Each row of a before or after table is a point. The points were changed in one or more steps. Then noise was added and the rows were shuffled. The steps act on columns, c1 being the first. Name the steps. A step turns or swaps two columns, mirrors them in a line or flattens them onto one, adds a multiple of one to another, or multiplies or shifts one. Angles are multiples of 10 degrees, from the lower column toward the higher: turns from -170 to 170, lines from 10 to 170 but not 90. Use the fewest steps. Two steps may share a column if one is a turn and the other turns, adds or multiplies; they go together, in the order done. Otherwise the lowest column goes first.

Before (8 x 2)
array([[  87,  -18],
       [ -45,  -44],
       [ -44, -106],
       [ -50,    6],
       [  -2,  -31],
       [ -47,   11],
       [ -10,   -2],
       [ -47,   -2]])
After (8 x 2)
array([[  -7,  -50],
       [-136,  -69],
       [-131, -170],
       [-142,   20],
       [-152,    7],
       [ 261,  -27],
       [-142,   -2],
       [ -31,   -3]])
Steps: multiply c1 by 3; multiply c2 by 1.6

Before (9 x 6)
array([[ -42,   53,   -8,  -55,    6,  -12],
       [  33,   28,  -56,   22,   -2,  -24],
       [  51,  -23,  -33,   28,   51,   -4],
       [  21,   27,  -50,  -26,  -26,   23],
       [   1,   34, -106,   15,   15,   76],
       [ -15,   69,  -17,   39, -100,  -43],
       [ -43,   22,   47,  -10,   27,   93],
       [  -3,   89,   70,   54,  -23,   -5],
       [  28,   41,   34,    0,   50,   62]])
After (9 x 6)
array([[  26,    0,   60,  -18,   23,   33],
       [  -4,    3,  -26,  -52,  -24,  -69],
       [ -47,    1,   -5,   56,  -20,   19],
       [  25,    7,  -69,  -18,   71,   10],
       [  16,   -5,    9,   16,  -14,   63],
       [   7,    1,   23,  -42,   17,  123],
       [ -18,   -9,   50,  -28, -118,  -25],
       [  46,    1,   32,  -30,   86,   17],
       [ -47,   -5, -102,  -21,   -1,   20]])
Steps: add 0.7 times c1 to c5; multiply c2 by 0; turn c4 and c6 by 160 degrees; turn c3 and c6 by -130 degrees

Before (13 x 11)
array([[  6,  15,  24,  -2,  48, -28,  46, -62, -54,  71,  -4],
       [ 10, -50, -58,   0,  62, -59,  36,   5, -43,  47,  -7],
       [ 84, -58, -26,  98, -36, -15, -52,   0,  59, -21, -79],
       [-50, -16,  31,  61,  57, -18,  22,  -9, -57,  69, -23],
       [ 62,  -2, -28, -27, -48,  48, -11, -67, -67, -14,  -1],
       [ 69,   1, -49,  47, -17,  36,  29,   9,  -9,  61, -99],
       [ 73, -15,  26,  10,  -5, -25, -43,  17,  12,  22,  34],
       [  1,  89, -73,  54,  -8, -32, -58,  46, -39, -40,  38],
       [  9,  -1, -43,  -4,   2,  30, -87,  48,  35,  58, -61],
       [-26,  49,  37,  -3,  20,  53, -52,  26,  63, -24,   6],
       [ 37, -24,  -3,  26, -47, -70, -30,  38,  -5, -40, -34],
       [-17,  60, -20,  72, -46, -43,  43, -64,  -3,  68,  41],
       [ 33,  61, -12,  24, -12,  -7, -19, -65, -12,  19, -32]])
After (13 x 11)
array([[-40,  51, -48,  41,  78,  36, -85,  24,  41, -34,  33],
       [  3,  -4,  -4,  11, -18, -69, -11,  44,  44, -69,  50],
       [ 42,  30, -21,  89,  73, -43,  22, -36,  49,   2, -75],
       [  7,  39,  39, -12, -35,  54,  55,  23, 113,  22,  22],
       [-19,  -2, -27,  -4,  13,  48,   7, -72, -17, -76,  11],
       [  3,  -2,  31,  61,  38, -17, -36,  13,  -9,  95,   2],
       [-17,  70, -13,  47,  28,  -9,  15, -53,  37, -21,  12],
       [-40, -12, -27,  91,   7, -17, -40,  33, 110, -83, 102],
       [-47, -39, -57,  -1,  28, -59, -48,   5,   7,  55,  -8],
       [-55, -29,  26,   4,  36, -25,  46,  19,  61, -41,  18],
       [-37,  15,  25,  18,  56, -27, -27, -58,  -5,  56, -38],
       [  4,  59, -74,  35, -35, -32,  95,  61,  10, -20,  -5],
       [ -8,  30, -43, -20,  56,  30,  15,  44,  84,  16, 100]])
Steps: turn c1 and c5 by 140 degrees; turn c5 and c10 by -70 degrees; turn c2 and c11 by 30 degrees; turn c7 and c11 by -130 degrees; turn c4 and c8 by 20 degrees; shift c9 by 50

Before (11 x 18)
array([[ -83,   16,    4,  -31,  -14,  -47,   37,  -66,   54,  -11,    1,
          -8,   31,  -28, -104,   48,   72,   44],
       [ -61,  -40,   -7,    4,   -5,   24,   60,  -22,  -37,   19,    2,
          -5,   -9,   23,  -43,   38,  -38,  -18],
       [  33,  -53,  -30,   81,   29,  -51,  -49,   51,  -20,  -88,   -9,
          30,  -43,  -79,  -38,  -75,   15,   48],
       [ -94,   -7,  -59,   54,   23,    3,  -57,   -2,  -30,    5,  -48,
         -29,   30,  -64,    2,   46,   74,   -2],
       [ -65,   22,  -79,   48,  -31,  -21,   33,   24,   -2,    1,  -11,
          -1,  -16,  -16,  -88,  -72,   -6,  -25],
       [ -86,  -22,  -20,   34,  -84,   59,  -18,    2,  -39,   41,  -20,
         -70,   37,  -43,   16,  -43,   50,   74],
       [  16,   -3,  -12,   36,  -41,   66,  -33,  -55,  -53,  -50,  -53,
         -33,   17,   38,   24,  -29,  -47,   -9],
       [  28,  -65,   36,  -32,    5,  -37,  -74,   -9,   45,    8,  -55,
         -75,   75,   31,    7,    4,   41,  -31],
       [ -95,   13,  -91,   34,   -5,  -31,  -26,   47,   10,  -89,   -7,
         -31,  -11,  -50,  -14,  -14,   -2,   76],
       [ -27,   39,   37,   76,  -71,  -18,  -17,  -44,  -74,  -19,  -35,
          28,   28,   -7,    1,   42,   -9,  -35],
       [  40,  -85,    8,   50,   12,    0,   56,   50,   45,  -58,   14,
         -15,  -52,   19,  -32,  -46,   69,   64]])
After (11 x 18)
array([[ -56,  -30,    1,    6,    6,   19,   16,  -18,  -43,    9,    5,
          -8,  -12,  -21,  -46,   17,  -38,  -10],
       [ -94,    3,  -62,   57,   19,   14,  -37,   -2,  -36,    2,  -52,
         -30,   32,   -8,   -1,    5,   69,   13],
       [  37,  -56,  -28,   73,   16,  -42,  -39,   62,   -5,  -60,    1,
          22,  -49,  -32,  -41,  -34,   18,   50],
       [  14,  -11,  -16,   32,  -47,   67,    2,  -59,  -57,  -28,  -55,
         -29,   23,   52,   27,    3,  -44,   10],
       [ -96,    9,  -85,   37,   -9,  -35,  -25,   47,   43,  -63,  -11,
         -25,   -9,  -18,  -17,   -1,   -7,   62],
       [ -57,   19,  -75,   42,  -36,  -15,   14,   22,  -16,    4,   -9,
          -3,  -20,  -40,  -89,  -16,  -11,  -15],
       [ -31,   43,   34,   74,  -58,  -14,    0,  -51,  -85,  -17,  -36,
          31,   31,    6,   -6,   34,   -9,  -14],
       [ -91,   18,   10,  -27,   -4,  -49,   13,  -68,   70,   -2,   -1,
          -3,   41,  -49, -104,   19,   73,   15],
       [  21,  -69,   44,  -39,    8,  -37,  -20,   -6,   29,    3,  -47,
         -71,   62,   71,    4,    7,   47,  -50],
       [  46,  -90,    2,   53,    6,   -7,   18,   45,   61,  -45,   15,
         -20,  -49,  -13,  -24,  -25,   64,   39],
       [ -89,  -22,  -23,   38,  -87,   58,  -25,    9,   -9,   37,  -15,
         -72,   39,  -18,   17,   12,   50,   81]])
Steps: multiply c16 by 0.4; turn c5 and c16 by -20 degrees; turn c7 and c14 by -40 degrees; multiply c7 by 0.4; turn c9 and c18 by -20 degrees; multiply c10 by 0.7

Before (12 x 32)
array([[ -48,   73,   33,   28,  -31,   21,   64,   -6,  -38,   31,   38,
          21,  -28,  -43,  -42,  -52,   -2,   51,   55,  -47,  -53,    6,
         -39,   30,   38,   79,   88,  -57,   28,  -16,  -35,  -50],
       [  33,   28,   77,  -32,   23,   66,   59,   37,   43,   41,    5,
          46,   32,  -77,   -3,   58,   10,   10,   33,   69,    2,   62,
         -38,   59,  -22,   21,   27,    2,  -14,  -21,  -20,   12],
       [ -95,   38,  -16,   56,   -1,  -19,  -28,  -17,  -23,   18,  -37,
          -3,  -32,  -25,    5,   69,    8,   50,    7,   -8,   -7,    7,
         -45,  -32,   -2,  -38,   20,   22,  -59,  -25,    1,   -1],
       [ -12,   28,   -8,   33,   19,  -48,  -25,   33,   40,  -41,  -42,
          61,   42,   39,   40,   77,    5,   34,   57,  -31,   67,  -44,
         -64,  -47,  -12,  -47,  -14,  -32,  -19,  -54,   55,   27],
       [  35,   29,   43,   61,   26,   25,   25,   40,  -21,   -7,   69,
         -37,  -23,   37,  -16,  -27,  112,  -38,    8,  -21,   55,  -19,
         -29,    7,   29,   63,   12,  -46,   46,   21,  -58,  -29],
       [  -1,  -17,   -5,   13,   60,  -40,  -24,   41,   84,  -17,   -5,
           9,   28,  -97,  -36,  -26,   -6,  -39,   64,   14,   53,  -36,
          39,  -38,   48,   62,   59,  -38,   -8,   30,   37,    1],
       [ -36,   88,  104,   63,  -41,  -48,   28,  -60,   91,  -64,   72,
         -46,   92,   -5,    0,  -47,   40,  -47,  -38,  -34,  -46,   22,
         -36,  -60,  -28,  -54,  -24,   11,   40,  -25,  -44,  -22],
       [   1,  -31,   67,   44,   53,  -16,   31,   33,  -17,   50,   -3,
          72,   60,   16,    1,   43,   29,    7,   69,  -34,   40,   64,
           7,   42,  -25,  -14,   -2,  -27,  -30,   15,  -34,  -16],
       [ -47,   87,   67,  -74,   56,  -29,   61,   -1,   31,   26,  -59,
          -3,   -4,  -62,    9,   70,   -6,   -9,  -55,  -61,  -50,   -3,
          15,  -63,  -27,    2,  -28,   17,  -11,   30,   27,   13],
       [  -5,  -21,   -7,  -46,   33,  -39,  -28,  -60,  -19,  -58,  -48,
          66,   74,    2,  -79,  -12,  -18,   61,  -63,  -35,   56,  -51,
         -49,  -70,  -24,   52,  -16,  -27,   71,  -30,   16,    7],
       [ -37,    4,   -7,   57,  -37,    0,   66,    1,  -33,   59,   65,
          40,  -29,  -21,   -5,  -25,   15,   45,  -16,   70,  -14,   53,
          43,  -63,  -31,   63,  100,  -26,   61,   28,  -76,  -15],
       [   8,  -42,   32,  -39,   43,   62,    0,  -84,   84,    9,   34,
          29,   29,   33,   30,   63,   36,   25,    6,   -6,   38,   34,
          33,   -7,   63,  -34,   27,  -36,   17, -105,  -31,  -88]])
After (12 x 32)
array([[  -3,  -17,  -15,  -43,   23,  -31,  -24,  -59,  -27,  -56,  -46,
          58,   70,    1,  -80,    4,  -19,   60,  -59,  -48,   50,   67,
         -31,  -62,  -29,   53,  -24,  -28,   78,  -25,   11,    6],
       [ -44,   87,  105,   69,  -34,  -44,   37,  -67,  111,  -60,   67,
         -46,   89,    0,   -4,    9,   47,  -37,  -33,  -35,  -44,  -24,
         -43,  -57,  -32,  -51,  -27,   17,   36,  -22,  -46,  -19],
       [  10,  -47,   36,  -36,   40,   67,   11,  -82,  112,   14,   29,
          26,   33,   33,   28,  -72,   25,   29,   -4,   29,   34,   -7,
          -6,   -7,   60,  -40,   22,  -34,   20, -113,  -31,  -83],
       [  35,   29,   35,   65,   21,   28,   35,   36,  -22,   -8,   62,
         -40,  -27,   38,  -16,   46,  113,  -44,   12,  -32,   56,    2,
         -20,    8,   21,   50,    6,  -47,   35,   20,  -58,  -30],
       [ -10,   38,   -9,   23,   29,  -50,  -29,   30,   61,  -32,  -48,
          59,   38,   45,   37,  -14,    7,   31,   56,  -50,   72,   60,
         -28,  -45,  -17,  -55,  -27,  -33,  -20,  -45,   55,   25],
       [ -38,   -2,   -2,   49,  -34,  -20,   67,   -7,  -43,   52,   57,
          46,  -28,  -21,    0,   -7,   21,   43,  -21,   39,  -12,  -44,
          60,  -68,  -35,   67,   99,  -22,   69,   24,  -78,  -12],
       [ -53,   97,   71,  -70,   59,  -39,   61,    5,   45,   21,  -61,
          -2,   -6,  -57,   12,  -98,   -6,   -4,  -55,   12,  -49,   70,
         -70,  -60,  -28,    2,  -25,   24,   -6,   32,   25,   18],
       [   2,  -34,   69,   48,   55,  -18,   26,   39,  -30,   51,  -17,
          68,   53,   12,    0,  -33,   40,    4,   58,   -6,   44,  -52,
         -40,   43,  -21,  -18,    5,  -38,  -30,    5,  -36,   -6],
       [ -57,   62,   35,   40,  -28,   26,   69,   -4,  -49,   27,   46,
          21,  -28,  -36,  -44,   81,   -1,   44,   57,  -40,  -56,  -46,
         -55,   30,   32,   83,   89,  -58,   28,  -17,  -36,  -53],
       [ -90,   40,  -23,   59,   -9,  -19,  -34,  -10,  -33,    7,  -44,
          -8,  -29,  -22,   18,  -65,   13,   42,    7,  -45,   -6,   29,
         -10,  -29,   -4,  -37,   22,   15,  -63,  -21,   -4,   -3],
       [  25,   25,   72,  -34,   20,   66,   51,   41,   62,   44,   13,
          48,   26,  -80,    5,  -55,    8,   15,   24,  -42,   -2,  -37,
          68,   70,  -15,   22,   23,    1,  -12,  -20,  -21,   11],
       [  11,  -16,   -9,    0,   66,  -37,  -31,   46,   98,  -13,    5,
           2,   30, -104,  -42,   88,   -3,  -46,   64,   33,   46,   -1,
           9,  -43,   49,   63,   63,  -33,    0,   24,   39,   10]])
Steps: multiply c9 by 1.3; add -0.7 times c19 to c16; turn c16 and c22 by 150 degrees; swap c20 and c23

Before (10 x 64)
array([[  72,   55,   -4,  -10,   42,  -42,  -10,   33,   37,   16,   33,
          51,  -36,   25,    5,   45,   -1,  -35,  -13,  165,    0,  -66,
          -4,  -41,   -5,  109,  -77,   12,   21,   16,  -42,    4,  -32,
         -38,   13,   83,   33,  -36,   27,   31,   55,  -29,  -26,   93,
         -10,    8,  125,  -32,  -18,   85,   -6,  -53,  -11,    7,  -37,
          52,  -90,  -13,    2,  -38,   17,   77,  -10,   42],
       [  66,   12,  -26,   49,   24,  -98,   50,  103,  -65,   -7,   34,
           3,   23,  -76,  -87,   55,   11,  -60,   30,    4,  -21,  -61,
           7,    5,   -3,  -60,  -15,  -25,    0,   66,   26,  -68,   38,
           4,   21,  -11,   27,    5,   33,   51,    4,   -8,   42,   43,
         -76,   23,   50,    0,   32,  -50,   -1,   56,   15,   40,    6,
         -47,  -28,  -45,  -15,   13,  -19,  -57,   30,   31],
       [  59,   63,   75,   31,  -57,   33,    4,   20,  -48,    1,  -62,
         -41,    8,  -54,   -5,  -16,  -67,   -3,   62,   17,   28,  -11,
           1,    1,   16,   -4,  -35,  -66,    2,   59,   87,  -14,  -23,
         -73,   33,   13,   35,   26,  -47,   25,   31,  -19,   -7,   25,
           4,   71,   -4,  -84,   59,  -17,  -54,   -5,  154,   86,  -52,
         -58,   24,  -47,   56,  -25,  -33,   -7,   19,  -32],
       [ -12,    5,  -15,   64,   28,  -39,  -40,   52,   40,  -59,   49,
           4,  -22,  -27,   54,    2,  -41,  -13,   54,  104,  -36,  -15,
         -16,  -49,  -41,  -54, -102,   -7,  -34,  -27,  -19,   67,    7,
         -19,   12,   22,  -28,    3,   18,   22,  -34,   24,   71,  -15,
         -32,  -64,   -5,   46,  -81,  -39,   -8,   12,   91,   10,  -67,
         -46,   45,   -9,   23,   41,   25,   76,  -10,    1],
       [  44,   49,  -84,  -32,  -62,  -18,   17,   20,  -48,  -20,  -32,
          36,   -2,   88,  -28,  -28,   52,   32,   12,    2,  -13,  -90,
         -10,   -9,   32,    0,    1,  -21,   19,   74,  -19,   24,  -64,
          -2,    7,   33,  -33,  -35, -108,   48,   53,  -21,   36,   78,
         -22,    6,    6,  -18,   10,  -35,   20,  -50,  -12,  -29,  -61,
          19,    9,    1,   -7,   45,  -82,    6,   21,  -93],
       [   3,  -70,    0,    2,  -42,   22,  -34,  -17,  -67,   25,   -7,
         -24,   -7,   13,  -76,   35,   30,   17,   10,  -16,    9,  -55,
         -58,  -38,   57,    1,  -24,  -40,  -85,   -8,  -43,  -56,    2,
         -21,   19,  -36,  -78,  -41,  -60,  -26,  -33,  -11,   65,  -10,
           7,   22,   30,   32,   27,  -31,  -10,    0,   17,  -38,  -17,
         -73,    2,   44,   95,   23,  -59,   46,   -4,  -15],
       [  47,  -24,   15,    8,   47,   73,   -5,   15,   23,   71,  -58,
          32,   23,  -32,   25,    9,   15,   56,   75,  -12,  -33,  -21,
         -37,   64,    6,  -79,   52,   40,  -86,   67,  -47,   32,  -10,
          30,  -63,   55,  -65,   23,  -18,   -9,  -24,  -60,  -69,   -3,
         -71,  -12,   76,  -11,  -52,   -1,  -12,   20,   48,   22,  -32,
          38,   51,  -17,   36,   30,  -56,   44,  -39,   23],
       [ 100,  -19,  -73,   23,   48,   82,  -70,  -95,  -41,   15,  -48,
         -23,   27,    9,   77,   51,   39,    8,   67,  -78,  -50,    0,
          10,   14,   23,   40,  -20,  -24,   -9,   61,  -38,  -39,  -58,
           1,  -70,   31,   14,   25,  -56,  -10,   23,  -41,  -50,  -14,
        -133,    1,  -53,  -38,  -10,   33,   72,  -63,  -16,  -42,  -31,
         -13,   71,    7,  -50,  -25,  -78,   32,    1,   21],
       [  38,  -99,   -8,   34,  -19,   29,   -6,    7,   42,  -44,   -2,
         -72,   35,   -5,   12,  101,   -7,  -10,   91,   92,   28,   18,
          -8,   29,    5,  -80,   11,    5,   17,  -22,   72,  -55,   -7,
         -30,   47,   56,   28,   28,   18,   11,  -66,    9,   36,  -75,
          -5,   29,   15,  -63,   24,   -1,  -64,   15,   32,  -76,  -17,
          -1,    6,   -8,   40,   20,    3,   53,    9,  -17],
       [  74,    2,   -7,   -9,   -2,  -28,  -43,  -13,   15,   -6,    3,
           9,   41,  -11,   24,   43,  -31,   23,    7,   15,   32,  -43,
         -71,   98,   80,   20,  -49,  -36,  -86,    8,   55,   45,  -68,
          94,  -28,   53,  -17,  -46,  -92,   -3,   12,   78,   38,    7,
         -11,  -34,  -19,  -42,  -50,  -49,  -25,   -3,    6,  -45,   74,
         -32,  -18,  -25,  -38,   13,  -49,   -5,    5,  -21]])
After (10 x 64)
array([[ -11,   10,  -17,   63,   47,  -37,  -40,   49,   42,  -59,   17,
           5,  -35,  -27,   54,    4,  -42,  -12,   53,  102,  -31,  -14,
         -16,  -48,  -44,  -51, -101,   -5,  -36,  -28,  -46,   68,    7,
         -22,   11,   60,  -29,    9,   21,   20,  -36,   24,   72,  -14,
         -33,   75,   -9,   47,  -81,  -35,   -7,    8,   93,   11,  -66,
         -47,  -15,  -11,   23,   39,   25,   77,  -12,    1],
       [  71,    3,   -8,   -8,   19,  -27,  -44,   -9,   13,   -7,   46,
          11,   72,  -12,   25,   42,  -31,   22,    1,   13,   32,  -46,
         -70,   98,   82,   19,  -48,  -35,  -89,    5,   33,   45,  -67,
          93,  -30,   93,  -18, -137,  -93,   -2,   12,   77,   39,    8,
         -12,    8,  -15,  -41,  -49,  -53,  -24,   -6,    8,  -43,   75,
         -32,  -38,  -25,  -41,   15,  -48,   -7,    4,  -22],
       [   2,  -69,   -5,    5,  -27,   22,  -33,  -18,  -65,   24,  -37,
         -19,  -11,   14,  -77,   34,   29,   14,    9,  -16,    8,  -52,
         -60,  -39,   57,    1,  -24,  -40,  -85,  -11,  -20,  -55,    2,
         -24,   22,    4,  -78, -122,  -66,  -28,  -31,  -11,   65,   -9,
           8,  -13,   -4,   33,   25,  -31,  -11,   -1,   17,  -36,  -14,
         -70,   31,   46,   94,   24,  -58,   48,   -4,  -15],
       [  41,  -96,   -8,   36,  -18,   29,   -5,    7,   43,  -41,   54,
         -74,   55,   -6,   14,  101,   -6,  -12,   93,   93,   31,   20,
          -8,   27,    5,  -78,    8,    5,   19,  -24,   44,  -54,   -4,
         -26,   45,   94,   29,   84,   18,   11,  -66,   10,   35,  -73,
           0,  -11,    9,  -64,   23,    1,  -63,   10,   31,  -75,  -17,
           1,   29,   -7,   42,   23,    1,   53,    9,  -14],
       [  43,  -24,   17,    9,   48,   75,   -6,   10,   24,   72,  -73,
          30,   36,  -29,   26,    7,   18,   58,   77,  -10,  -32,  -20,
         -37,   65,    7,  -80,   53,   42,  -87,   68,   17,   29,  -11,
          26,  -60,   94,  -65,   70,  -21,  -11,  -28,  -61,  -64,   -6,
         -73,   50,  -33,  -14,  -55,    1,  -16,   21,   46,   22,  -32,
          40,   73,  -16,   35,   31,  -56,   46,  -41,   24],
       [  64,   15,  -27,   46,    0,  -99,   49,  104,  -65,   -7,   40,
           2,   35,  -74,  -89,   57,   12,  -61,   28,    8,  -19,  -60,
           5,    6,   -3,  -60,  -14,  -25,    1,   70,   -9,  -68,   38,
           4,   20,   27,   27,   16,   32,   53,    5,  -10,   42,   43,
         -73,  -38,  -31,    2,   31,  -50,   -4,   54,   16,   42,    7,
         -47,   38,  -46,  -13,   12,  -19,  -54,   29,   30],
       [ 101,  -19,  -74,   23,   82,   84,  -66,  -96,  -41,   14,  -62,
         -23,   45,    8,   73,   52,   39,    9,   67,  -80,  -49,    0,
           7,   14,   24,   35,  -19,  -25,   -9,   57,   11,  -38,  -61,
           3,  -70,   72,   15,   75,  -54,  -11,   27,  -41,  -50,  -19,
        -131,   52,   71,  -39,   -8,   29,   70,  -62,  -17,  -41,  -30,
         -12,   -8,    7,  -48,  -26,  -79,   35,    2,   20],
       [  42,   48,  -82,  -28,  -71,  -19,   20,   20,  -46,  -20,  -37,
          35,   -3,   86,  -26,  -27,   50,   33,   13,    1,   -8,  -89,
          -9,  -12,   33,   -1,   -5,  -20,   22,   77,   14,   26,  -61,
          -3,    8,   75,  -31, -106, -104,   47,   55,  -17,   39,   80,
         -20,    5,    5,  -19,   12,  -32,   19,  -50,   -8,  -28,  -63,
          18,   11,    2,   -8,   44,  -84,    6,   20,  -92],
       [  61,   65,   73,   33,  -56,   31,    3,   23,  -48,    3,   26,
         -42,   12,  -55,   -4,  -13,  -70,   -6,   64,   18,   29,  -11,
          -1,    0,   18,   -5,  -33,  -68,    1,   62,  102,  -15,  -22,
         -75,   33,   55,   38,   82,  -51,   25,   31,  -19,   -5,   21,
           4,  -24,   59,  -84,   59,  -21,  -55,   -3,  152,   85,  -50,
         -61,   42,  -47,   54,  -25,  -33,   -7,   22,  -34],
       [  75,   53,   -1,  -13,   49,  -45,  -11,   34,   34,   15,  -10,
          49,  -58,   24,    5,   44,   -2,  -32,  -13,  164,    1,  -65,
          -6,  -43,   -6,  109,  -75,   10,   18,   15,  -50,    5,  -30,
         -38,   15,  123,   33, -110,   24,   31,   52,  -27,  -25,   92,
          -7,  -76, -121,  -31,  -21,   82,   -5,  -54,   -8,    2,  -37,
          53,   65,  -14,    4,  -39,   20,   77,  -10,   45]])
Steps: add -0.5 times c7 to c5; turn c11 and c31 by -50 degrees; multiply c13 by 1.6; shift c36 by 40; multiply c38 by 3; turn c46 and c57 by -130 degrees; turn c47 and c57 by 130 degrees
